Each point is reached from the start by the listed moves, each made 0, 1 or 2 times, or once backwards (-1), plus a little noise. Say if it took an odd or an even number of moves. Then give how often each move was made.
In the rows, zero is written as 128.

Moves:
(1): [107 138]
(2): [103 107]
Start: [129 127]
Points:
[132 159] => even (1, -1)
[ 84 116] => even (1, 1)
[174 137] => even (-1, -1)
[ 38 107] => even (2, 2)

Moves:
(1): [119 137 151 130 130 124 107 144 132 130]
(2): [140 142 128 121 113 138 124 114 115 115]
(3): [129 128 140 121 144 121 130 118 123 133]
(4): [131 138 117 129 125 129 118 128 138 125]
(5): [128 101 147 117 134 146 141 132 133 125]
(6): [114 139 120 129 102 132 106 117 125 102]
(7): [144 108 127 114  97 125 143  98 135 128]
(8): [119 116 134 101 122 136 130 135 131 124]
(9): [117 122 140 127 132 142 138 132 138 142]
Start: [127 128 137 118 129 132 129 140 119 130]
Points:
[101 168 216 106 133 158  66 156  81  86] => odd (2, 2, 1, -1, 1, 1, -1, 0, 0)
[126 129 190  98  33 155  83  65 140  83] => even (2, 1, 1, 1, 1, 2, 2, -1, 1)
[114 127 131 127  26 132 129  52 129 114] => odd (0, 0, 0, -1, -1, 2, 2, -1, 2)
[ 71 114 209 119 190 140 119 249 145 180] => odd (2, -1, -1, -1, 0, -1, -1, 1, 1)
[ 77  84 199 131 119 166 114 154 140 107] => odd (1, -1, 0, -1, 2, 2, 0, -1, 1)
[100  53 198  22  82 155 131  99 176 124] => odd (1, -1, 2, 2, 1, 1, 2, 2, 1)

Moves:
(1): [133 141 134 128 133 133 131 119 135 131 137 109 125 121 131 129 134 124
 140 140 139 131 133]
(2): [109 139 128 140 132 124 125 136 109 135 129 134 134 124 111 122 129 112
 130 111 128 130 128]
(3): [139 134 132 141 131 131 136 133 142 121 114 120 117 132 125 125 120 128
 146 121 149 127 123]
(4): [134 133 123 136 123 123 128 127 117 127 124 122 144 119 139 132 134 128
 123 131 130 127 129]
(5): [132 130 143 116 131 126 116 123 121 138 121 124 124 125 136 132 134 130
 137 146 113 138 147]
(6): [120 127 126 121 129 115 118 113 119 139 121 123 133 136 124 127 132 125
 134 118 132 125 119]
(7): [119 105 129 112 133 139 139 152 124 124 130 121 145 122 129 131 133 128
 136 136 130 136 124]
(8): [118 152 133 118 133 121 129 135 145 115 134 131 131 124 118 148 122 126
 129 128 114 132 140]
(9): [132 140 120 135 124 126 139 127 132 130 134 125 140 121 132 135 134 124
 139 124 124 142 122]
(10): [124 132 117 122 120 125 128 115 115 120 127 125 129 132 134 126 121 120
 123 127 134 119 126]
(11): [117 122 127 114 134 122 133 134 124 131 127 119 116 120 136 135 127 116
 127 140 143 122 131]
(12): [119 132 137 133 135 130 118 121 132 137 137 129 123 131 129 121 136 113
 129 124 127 125 108]
(13): [128 126 127 123 128 123 126 135 131 124 131 123 130 129 131 130 137 139
 130 124 133 136 119]
(14): [132 119 122 127 127 134 118 125 125 137 120 138 136 131 119 131 126 122
 130 127 128 132 133]
(15): [115 122 139 129 121 120 107 129 126 139 131 123 133 119 141 122 122 144
 134 133 125 125 128]
(16): [130 142 110 131 135 120 131 136 121 131 112 124 128 133 129 132 135 134
 134 131 137 132 122]
(17): [119 132 140 116 111 136 128 129 139 116 128 124 142 129 126 121 140 126
 126 120 124 121 132]
(18): [127 119 122 105 138 117 123 134 122 134 127 135 136 144 125 131 129 116
 141 130 126 134 131]
(19): [129 126 125 126 126 126 130 118 130 116 125 131 124 127 126 120 128 118
 131 128 128 128 134]
(20): [124 122 142 131 115 125 126 124 118 124 128 137 127 133 116 127 135 144
 144 135 138 135 144]
Start: [124 132 127 125 125 134 123 123 126 131 130 118 127 123 136 125 132 120
 127 128 134 128 129]
Points:
[ 93 153 135  88  87  77 113  79 119 131 199 111 116 111 169 164  97 171
 167 173 145 136 167] => even (1, -1, -1, -1, -1, 0, -1, 1, 2, 2, 1, -1, 0, -1, 2, -1, -1, 1, -1, 2)
[ 32 147 163  56 124  91 117 140  91 117 147 119 233 140 104 144 159  34
 192  84 123 135 104] => even (-1, 1, 1, 2, 0, 2, 2, 2, 1, 1, 0, 2, -1, -1, 0, -1, 1, 2, 0, 1)
[106 157 168  51 119 126  48  64 136 172 157 108 198 142 125 138 154  65
 202 134  98 158 156] => even (2, 0, 0, 0, 1, 1, 0, 1, 1, 1, -1, 1, 0, 2, 1, -1, 1, 2, 0, 0)
[ 52 227  73  91  88  50  72 125 103 120  81 129 215 160 116 142 125  86
 168  57 142 111 117] => odd (-1, 1, 1, 1, -1, 1, -1, 2, 1, 2, 0, 0, 0, 1, 2, 2, 2, 2, 0, 0)
[ 73 178 102 128 113 118 105 126 111 137  63  71 161 131 102 106 157  68
 151  42 208 109  76] => odd (0, 2, 2, 0, 0, 2, 0, 0, 0, 1, 1, 0, 2, 2, 0, 1, 2, -1, 0, -1)
[126 162 139  38 141 156 204 178 211  27 138  39  93 102 168 182  91  98
 121 164 188  91 152] => odd (1, -1, 2, 0, 0, -1, 1, 2, -1, 2, 2, -1, 1, -1, -1, -1, 1, 0, -1, -1)
[ 60  62 165  80 173 123  95 208  91 181  87 105 137 153  83 136 182 101
 238 135 249 166  93] => odd (0, 1, 2, 0, 0, 1, 2, 0, -1, -1, 2, 2, 2, 2, 0, 1, 0, 1, -1, 2)
[ 77 133  35  35 167  29  44 111  64 182  79  98 158 159 157 156 120  86
 175 129 166 139  94] => odd (0, 0, 0, 0, 0, 2, 0, 1, 0, 2, 1, 0, 2, 2, 2, 2, -1, 2, 1, -1)

Moves:
(1): [128 132 135 125 137 118 121 125 132 137 127 128 131 133 126 143 125 124
 132 128 127 130 124 131 136 126]
(2): [128 136 142 132 112 142 105 124 121 130 132 121 130 127 134 128 127 142
 112 131 133 128 138 124 118 136]
(3): [127 131 129 124 124 133 117 131 119 130 138 121 131 125 132 129 128 132
 129 131 128 129 122 139 117 129]
(4): [124 133 132 134 122 121 138 124 123 130 128 133 126 133 127 121 127 133
 141 135 132 128 121 133 132 119]
(5): [131 128 121 130 121 118 139 110 122 130 140 139 127 117 122 133 124 130
 128 122 133 117 131 125 126 135]
(6): [126 128 120 114 131 122 135 134 130 134 129 130 131 128 115 122 126 126
 126 125 128 138 119 123 138 140]
(7): [135 138 132 121 127 143 130 118 122 110 131 120 134 131 132 134 122 124
 136 138 135 124 131 125 126 137]
(8): [119 118 150 129 146 137 131 120 123 133 135 135 124 120 134 121 130 127
 129 138 129 137 132 125 129 137]
(9): [145 119 141 133 122 127 127 131 126 125 129 128 127 132 130 132 120 125
 126 123 131 136 125 128 118 125]
(10): [124 121 122 113 116 132 112 129 117 125 110 125 111 128 139 121 118 139
 120 126 132 119 123 130 125 134]
(11): [135 138 126 122 133 143 119 113 112 131 130 124 130 130 143 133 134 123
 133 139 124 122 130 115 123 142]
(12): [126 129 127 134 122 125 123 130 138 123 127 130 123 123 123 118 124 127
 140 128 132 118 121 130 132 129]
(13): [119 118 135 113 120 129 129 125 122 124 131 135 127 141 137 130 128 135
 134 136 133 127 130 121 123 131]
(14): [136 121 116 133 127 121 133 130 147 131 131 123 126 126 129 136 132 125
 127 127 137 139 122 126 137 125]
(15): [124 124 121 131 122 126 126 128 124 127 124 140 140 124 128 139 134 124
 135 129 129 135 135 133 126 124]
(16): [126 125 118 124 129 128 130 127 127 130 137 125 120 122 127 128 133 120
 135 119 119 135 133 134 134 120]
(17): [134 127 126 147 129 130 147 122 129 145 130 126 135 131 118 123 116 130
 134 135 113 127 150 117 124 138]
(18): [130 132 132 123 131 128 121 126 133 139 129 135 132 139 135 119 127 134
 132 125 124 130 139 141 129 131]
(19): [123 129 130 134 119 123 134 121 129 127 125 116 137 124 133 139 133 129
 138 114 126 114 127 131 124 134]
(20): [126 130 119 143 132 139 140 144 128 129 147 148 123 128 129 126 120 125
 136 129 115 132 133 134 138 134]
(21): [143 119 125 123 132 118 135 132 127 137 129 133 126 119 129 134 130 140
 142 128 121 139 124 130 143 128]
(22): [136 117 138 126 114 122 120 132 104 118 139 121 131 132 129 119 134 135
 123 122 131 118 145 130 128 140]
(23): [127 130 132 121 122 141 131 132 113 132 120 130 140 120 136 126 127 122
 113 123 128 118 135 129 126 119]
(24): [126 119 118 136 133 129 125 126 131 114 134 129 134 129 132 121 124 127
 132 124 121 132 123 121 126 124]
Start: [141 130 121 131 118 111 132 135 130 128 135 133 117 133 136 151 125 138
 132 129 143 126 134 119 119 148]
Points:
[153 101  90 177 121 150 237 108  49 136 199 140  87  74 167 148 142 110
 161 127 120  99 218 113 168 191] => odd (-1, -1, -1, 1, 1, -1, 1, 2, -1, 1, 1, -1, -1, 2, 0, 2, 1, -1, 1, 2, 0, 2, 1, -1)
[210  30 134 114  32 101 123  57   7 143 153 200 127 142 200  86  87 211
 207 164 155 113 204  83  91 209] => even (-1, 0, 0, 2, 2, 0, 0, 1, 2, 2, 2, 2, 2, 1, 2, 0, 2, 2, -1, -1, 2, 2, 1, 2)
[163  85 184 193  49 126 107  64  34 167 186  99 107 100 153 107 119 190
  63 123 157 106 239 105  41 193] => odd (-1, 2, 1, 1, 2, -1, -1, 2, 1, 1, 0, -1, -1, 1, 0, 1, 2, 0, 0, -1, -1, 2, 0, 0)
[100  64 205  69  48 119  56 119  76 172 107  79 130 166 194 116 134 198
  73 112 182 114 184  92  94 232] => even (1, 2, 0, 0, -1, 2, -1, 2, 0, 2, 0, 0, 2, 2, 0, 0, 1, 1, 2, -1, -1, 2, 1, 0)
[172 180 119 153 167 171 163 102 143 137 215 179 172 131 174 172  86  90
 229 159 130 122 106 134 127 212] => odd (1, -1, 2, 0, 1, 1, 2, 1, 1, -1, 2, 2, 0, 1, 0, -1, 0, 2, 1, 2, 0, -1, 1, 1)

Moves:
(1): [120 129 124 121 131 127 129 136 135 131 129 139 127 127 144 121 140 127
 137 112 139 129 120 128 135]
(2): [130 121 120 132 131 133 116 137 126 135 123 124 115 128 118 129 115 129
 140 135 131 130 132 110 142]
(3): [119 117 124 122 135 118 131 140 121 141 128 141 129 133 124 121 132 124
 130 132 129 131 120 134 126]
(4): [127 129 135 127 135 130 125 120 134 129 123 134 118 131 130 122 130 125
 140 116 137 140 138 123 137]
(5): [138 125 123 127 133 123 136 130 125 128 124 122 125 119 121 136 121 128
 121 127 137 132 134 119 126]
(6): [128 132 136 127 126 132 134 125 132 121 129 148 121 128 134 107 136 129
 129 108 124 137 113 134 126]
(7): [134 121 134 126 131 138 138 123 110 135 130 127 122 115 128 109 127 130
 136 118 129 131 126 126 132]
(8): [128 137 121 119 132 124 139 132 132 138 126 125 131 119 113 129 129 126
 136 142 135 122 139 116 134]
(9): [124 124 126 125 127 127 126 139 133 133 133 118 119 129 126 130 128 125
 127 123 125 128 130 132 128]
(10): [143 128 135 132 135 128 127 117 137 119 124 124 124 135 127 129 121 137
 126 125 137 127 123 135 134]
(11): [124 139 126 127 138 128 146 121 114 127 128 134 129 129 131 126 132 122
 124 136 119 128 126 132 136]
(12): [131 131 120 123 145 128 133 132 121 131 111 120 127 149 129 143 126 127
 129 135 119 126 132 132 123]
(13): [130 127 129 128 132 119 124 129 129 119 118 132 127 128 131 124 137 142
 130 121 127 136 118 126 135]
(14): [115 136 126 131 136 134 119 133 121 129 139 133 122 129 131 121 126 129
 131 124 128 134 122 143 123]
(15): [143 116 121 136 129 132 127 126 115 130 134 127 126 142 122 133 136 131
 130 126 131 136 132 119 129]
(16): [126 128 126 126 132 118 123 147 122 135 133 134 125 131 129 123 125 126
 142 126 121 135 120 128 134]
(17): [128 128 118 126 125 135 126 128 119 126 128 132 125 130 128 135 136 126
 136 130 125 133 129 135 133]
(18): [138 128 121 136 126 138 133 122 122 119 137 122 121 118 133 122 134 122
 128 137 132 135 133 130 125]
(19): [123 128 127 134 129 132 128 136 121 130 126 133 125 132 132 123 131 128
 129 121 131 131 133 138 131]
(20): [122 123 127 128 118 120 112 146 123 137 135 120 106 123 127 133 124 140
 133 133 128 125 129 127 118]
(21): [129 136 129 124 126 137 135 119 128 133 127 133 137 133 132 125 126 122
 126 134 126 136 131 126 134]
(22): [135 124 141 124 129 118 118 135 137 113 117 119 125 130 124 131 126 137
 125 124 143 120 134 119 133]
(23): [124 134 119 122 119 120 122 130 128 132 113 114 128 128 116 130 135 117
 130 126 133 119 126 131 127]
(24): [127 133 129 134 126 129 131 126 126 131 132 128 130 123 117 134 130 126
 136 140 132 130 121 125 131]
Start: [121 146 124 140 130 123 118 128 120 125 133 130 151 122 131 142 135 122
 124 131 139 116 140 137 123]
Points:
[110 137 120  92 176 138 174 141  97 182  36 130 134 155  77 146 121  55
 135 119 157 142 195 120 161] => odd (-1, 1, 2, 2, 2, 1, 1, 0, 2, -1, 0, 2, -1, -1, -1, -1, 1, -1, 2, -1, 2, 1, 1, 1)
[163 142  81 181 121 164 124 122  77  91 140 129 101 113 157  69 195 110
 152  50 144 175  84 190 188] => even (1, 1, -1, -1, 0, 1, 1, -1, 2, 2, 1, -1, 2, 0, 1, 1, 1, 2, 2, -1, 0, -1, 2, 0)
[ 63 179  27 112 136 117 185 183   7 194 151 152 142  61  95 123 239  84
 158 170 191 155 129 169 159] => odd (2, -1, 2, -1, 2, -1, 1, 2, 1, -1, 2, -1, 2, 2, 1, -1, 2, 1, 2, 1, 2, 0, 2, 2)
[124 173 108 133 172 150 182 117 124 117 131 153 103  73 125 113 151  61
 163 114 163 161 140 106 144] => odd (1, 1, 0, 2, 2, 2, 0, 0, 1, -1, 1, 1, -1, 0, -1, 0, 0, 2, -1, -1, -1, 0, 0, 2)
[139 129 135 142  69  95  58 175 141  76 105  94  69 116 124 133 173 123
 122  87 185 101 177 167  80] => even (-1, -1, 0, 1, 0, 2, -1, 0, 0, 0, -1, 0, -1, -1, 0, 0, 1, 2, 2, 2, -1, 2, 2, -1)
[131 121 148 127 184 114 137 184  92 144 179 171  73  87  99  15 135 136
 180  76 214 132 104 133 165] => odd (1, 1, 2, 0, 0, 2, 2, 2, 1, 2, 1, -1, -1, 2, 1, 1, -1, 1, 0, 0, -1, 2, 0, 0)
[175 145 139 156 202  82 109 109  97  90  81  86 126 131  99 160 134 174
 127 102 207 133 129 140 126] => even (0, -1, 0, 1, 2, -1, 1, 0, -1, 2, 0, 1, 2, 2, 1, 0, -1, 0, 0, 0, -1, 1, 1, 1)
[ 80 167 147 110 154  84  88 178 167 102 121 171  95  96 143 158 162 159
 167  83 205 171 128 118 196] => odd (2, 0, 0, 2, 2, 0, -1, 0, 2, 0, 1, -1, 2, 1, -1, 0, 2, -1, 0, 1, 1, 2, -1, 2)

Moves:
(1): [131 127 125 110 131 135 136 118 122 134 133 132 136 127 133 138 129 126
 134 130 128 119 125 122 139]
(2): [122 119 143 116 134 132 131 123 135 116 119 139 121 144 126 118 129 105
 130 150 133 136 121 117 126]
(3): [130 133 131 110 138 132 119 127 142 135 123 133 138 115 122 123 123 130
 134 129 137 134 128 133 115]
(4): [129 117 130 120 133 125 146 129 128 132 124 142 122 112 131 122 138 129
 124 130 123 132 117 117 132]
(5): [130 126 139 149 118 140 137 122 126 136 124 128 131 147 135 125 139 129
 136 126 127 138 114 131 121]
(6): [130 127 134 124 136 130 122 143 135 121 122 117 138 122 153 124 128 126
 139 143 127 112 128 137 134]
(7): [130 141 128 125 135 115 129 120 137 131 125 130 127 135 135 123 124 116
 114 128 135 127 122 122 130]
(8): [133 141 126 135 132 123 158 123 131 123 123 117 135 155 140 122 140 142
 143 133 161 126 148 135 124]
(9): [131 125 120 144 126 122 128 125 127 118 134 126 130 129 114 129 121 131
 128 129 127 137 109 128 123]
(10): [128 123 123 133 121 128 117 140 124 138 128 123 140 131 125 121 119 132
 118 121 124 129 126 132 134]
(11): [133 123 124 132 135 115 130 123 129 128 111 128 123 129 117 116 120 137
 145 123 116 126 122 134 118]
(12): [139 131 130 133 138 129 128 128 138 139 120 123 127 118 124 131 132 127
 132 133 122 127 125 108 136]
(13): [112 123 119 144 143 133 123 125 123 131 139 128 131 124 119 135 125 129
 120 127 129 134 121 123 123]
(14): [124 138 147 124 133 138 125 144 130 131 126 137 116 138 126 126 139 127
 130 120 130 113 129 129 137]
(15): [137 125 122 122 127 123 132 124 113 133 132 128 125 121 120 129 143 116
 124 121 128 128 131 112 122]
(16): [129 124 132 126 121 136 130 132 133 133 130 128 115 116 127 121 121 111
 122 122 119 117 128 126 137]
(17): [123 128 119 119 120 145 115 128 102 129 134 130 119 145 149 123 137 120
 118 135 133 136 125 118 138]
(18): [117 116 129 125 120 141 127 147 124 130 123 135 135 124 132 135 104 117
 130 129 108 144  93 114 123]
(19): [125 135 127 126 127 123 123 135 133 126 135 121 127 131 129 116 132 125
 126 124 121 125 138 131 134]
(20): [124 133 122 134 135 132 126 134 141 127 119 144 131 125 124 133 128 124
 129 136 126 128 121 126 125]
(21): [128 128 126 123 140 118 110 142 141 128 129 144 127 122 128 125 115 121
 134 120 128 131 129 131 139]
(22): [125 128 134 133 126 140 136 120 132 116 121 138 122 137 128 132 133 126
 131 118 134 128 124 120 130]
(23): [130 148 141 128 131 128 123 129 115 122 124 125 125 130 129 117 124 102
 117 133 124 136 127 126 143]
(24): [140 135 132 125 134 134 123 117 111 118 151 146 128 142 131 122 118 119
 110 117 136 131 137 102 132]
Start: [111 137 139 119 131 138 117 128 142 131 133 128 147 123 123 127 116 125
 116 124 128 112 127 133 145]
Points:
[ 76 121 144 123 139 177  56 219 228 162  67 184 146  83 127 161  65  51
 123 101  62  88   7  81 161] => odd (0, 0, 0, -1, 0, 1, 2, -1, 0, 1, 0, 1, 0, 1, 1, 1, 0, 2, 0, 2, 1, 2, -1, -1)
[138 149 134  33 154 173 113 115  81 101 157 160 134 112 193  59  26  23
  75 141 136 162  70  33 157] => odd (0, 0, 2, 1, -1, 1, 1, 1, 1, -1, 1, 0, 0, -1, 0, 2, 2, 2, 0, -1, 0, 0, 1, 2)
[143 188 135 109 178  98 152 111 147 122 102 103 165  78  22 105  96  78
 137 131 106 183  76  50  94] => even (0, 0, 2, 0, -1, -1, 0, 1, 2, -1, 1, 2, 0, 0, 2, -1, -1, 2, 2, 0, -1, 0, 2, 0)
[109 103 151  28 136 139 167 146 158 104  53 103 181 170 182  39  63 119
 178 203 146 155  94 133 113] => odd (0, 2, 2, 1, -1, 1, 0, 2, 0, 1, 2, 0, -1, -1, -1, 0, 1, 2, 1, -1, -1, 0, 0, 0)
[ 79 156 172 215 139 196 130 210 222 178  57 143  99 228 162 101 139 110
 180  75 136  82  98 112 186] => even (-1, 0, -1, -1, 2, 0, 1, 2, -1, 1, 1, 2, 1, 2, 0, 2, 1, 1, 1, 1, 2, 2, -1, -1)
[131 144 150 149 209 189 132  93 135 169 140 216 196 161 122 121 140 124
 112  94 199 170 109  40 106] => odd (0, 0, 2, 1, 2, 0, 0, 1, -1, 1, 0, 1, 2, 0, 1, -1, 0, 0, -1, 1, 1, 1, 0, 2)
[130 169 207 179 185 126 140  95  97 116 123 213 109 203  68 120  88  62
 133  47 107 161  34  66 156] => odd (1, 0, -1, 0, 2, -1, 1, 0, 1, -1, 2, 0, 1, 2, 1, -1, -1, 1, -1, -1, 2, 1, 2, 1)

Moves:
(1): [127 124 121 126 138 128 121 125 123 119 131 139 128 123 114 123 130 131
 127 130 126 123 119 140 129 137]
(2): [124 142 129 122 135 130 127 127 139 125 134 126 130 133 131 133 127 122
 141 141 125 134 127 132 126 129]
(3): [122 127 113 127 130 132 139 139 132 129 138 124 135 117 114 137 136 128
 127 128 130 131 129 146 128 132]
(4): [132 152 124 112 143 126 120 123 123 109 125 121 126 120 144 116 124 134
 130 135 123 135 140 129 137 136]
(5): [121 124 132 130 131 128 134 146 136 122 128 134 117 124 113 135 122 126
 129 128 125 129 132 121 126 122]
(6): [137 115 136 135 124 123 126 132 118 125 131 115 125 130 126 133 123 139
 137 134 121 126 112 121 135 139]
(7): [114 143 126 131 130 131 137 121 129 136 125 136 132 114 122 123 119 136
 138 144 137 129 128 138 128 115]
(8): [128 132 120 130 132 124 129 124 131 125 119 130 135 126 126 129 109 129
 127 124 119 125 133 126 120 128]
(9): [132 121 129 122 132 115 125 127 125 138 139 128 124 132 132 117 127 130
 131 128 132 125 134 116 115 120]
(10): [121 120 141 124 126 122 129 119 119 137 126 124 126 132 133 120 124 130
 122 119 114 126 121 128 130 128]
(11): [125 132 137 125 116 119 124 130 136 128 141 133 134 135 135 123 134 133
 133 130 140 129 121 121 140 118]
(12): [130 121 125 125 123 124 124 122 132 133 127 129 127 129 125 119 126 128
 124 130 131 130 136 132 128 133]
(13): [138 135 127 122 136 124 133 133 142 109 129 130 130 127 126 144 124 133
 115 134 128 126 129 123 140 126]
(14): [123 129 136 135 133 125 133 132 129 131 131 128 130 127 137 127 131 136
 120 124 140 130 123 126 136 136]
(15): [136 126 129 124 134 124 122 134 133 123 135 130 140 130 131 122 134 127
 127 132 120 129 137 134 135 126]
(16): [130 130 122 128 135 127 139 130 126 125 130 130 125 128 128 124 121 127
 124 131 125 137 116 132 127 133]
(17): [135 138 139 124 123 142 134 121 121 128 135 121 146 134 128 118 134 117
 136 135 141 143 123 148 112 125]
(18): [127 123 120 139 133 139 145 135 135 118 142 134 128 138 121 129 138 123
 140 122 130 119 119 133 119 130]
(19): [124 121 129 133 130 125 128 129 144 139 120 130 128 127 142 124 120 110
 118 127 144 116 128 123 131 119]
(20): [128 128 130 132 129 118 122 137 118 127 135 132 132 134 135 130 120 136
 122 138 144 121 121 137 136 126]
(21): [128 119 119 119 129 135 126 134 131 118 120 128 140 138 121 140 122 133
 132 134 122 126 125 121 140 128]
(22): [137 121 139 127 129 127 128 124 123 123 126 118 130 137 132 136 141 119
 136 123 133 135 130 128 135 128]
(23): [129 141 126 123 127 126 126 140 137 139 120 125 136 125 109 136 133 130
 136 128 129 125 137 129 135 115]
(24): [128 130 135 113 124 127 126 127 137 131 120 132 136 134 131 139 132 131
 136 128 122 127 125 131 124 125]
Start: [130 123 131 120 130 119 119 137 134 125 124 135 124 136 129 134 139 134
 127 128 130 130 137 119 123 118]
Points:
[168 160 195  99 138  50  84 131 133  71 163 108 134 192 242 170 125 183
 193 206 180 128  93  65 199 104] => even (-1, 2, -1, 1, -1, 2, 1, 0, 1, -1, 2, -1, 1, 0, 0, 0, -1, 0, 0, 2, 0, 2, -1, 1)
[127 110 129  61 197 110 184 201 189  35 240 185 175 168  57 146 129 205
 199 236  99 151  42 172 134 135] => even (2, 2, 1, 0, 2, 2, 2, -1, 2, 1, 1, 1, 2, 1, 2, 2, 1, 2, -1, 0, 2, -1, -1, 2)
[172 117  79 102 230  92 171 249 138   8 189 124 127 123 101 198 138 227
 133 154 109 111 118 108 171 173] => even (0, -1, 2, 2, 1, 2, 0, 0, 2, -1, -1, -1, 2, 2, 1, 1, -1, 2, -1, 1, 1, 0, 0, 1)
[ 34 173  45  94 191  93 134 211 200 120 120 227 167  87  67 164  38 171
 130 219 165 116 110 178 152  96] => even (2, 2, 2, 0, 2, -1, 2, 2, 0, -1, 1, 0, -1, 1, 0, 2, -1, -1, 1, 2, 2, -1, 0, 1)
[129 109 132 119 179  38  65 215 187 152 141 190 149 157 121 133 123 118
  99 167 207  81 148  79 193  45] => odd (2, 1, -1, -1, 1, -1, 0, 0, 2, -1, 1, -1, 0, 1, 2, 1, -1, -1, 2, 2, 1, 1, 2, -1)
[107 128 135  77 155  75  63 118 115 123 141 130 186 173 169  91  83 183
 157 162  87 106 115 118 154 135] => even (1, 2, 0, 1, -1, 1, 0, 2, 1, 2, 1, 0, -1, 1, 1, -1, 0, 0, 0, 1, 2, -1, 0, 0)
[126 122 220 135 159 121 148 166 150  81 185 144 192 206 170 138 152  86
 202 145 159 142  62 202 102 117] => odd (1, 2, 0, 0, 2, 1, 0, 2, -1, 1, 1, -1, -1, 1, 2, 0, 2, 2, 1, 2, -1, 2, -1, 2)
[135  76  50 133 216 110 167 187 179  30 153 154 120 150  86 138  80 122
 165 169 122 128 133 115 143 149] => odd (1, 1, 1, 1, 2, 1, 1, 2, 1, -1, 0, 2, 0, 0, 1, 2, -1, 2, 1, 0, 2, 2, -1, -1)
[126 143  65  16 187 102  98  82 139 103  95 148 199  96  70 127 116 177
 135 160  70 145 216 178 121 120] => odd (2, 0, 2, 1, -1, -1, 2, 2, 2, 1, -1, 2, 1, 0, 1, -1, 0, -1, -1, -1, 2, 1, 0, 1)
[137  63  89 136 150  95 162 242 163 142 166 151 174 135  26 200 157 198
 158 176 146  65 116 169 175  91] => even (0, -1, 2, -1, 0, 2, 2, -1, 1, 0, -1, 1, 1, 0, 2, 0, -1, 2, 0, 2, 1, 0, 2, 1)
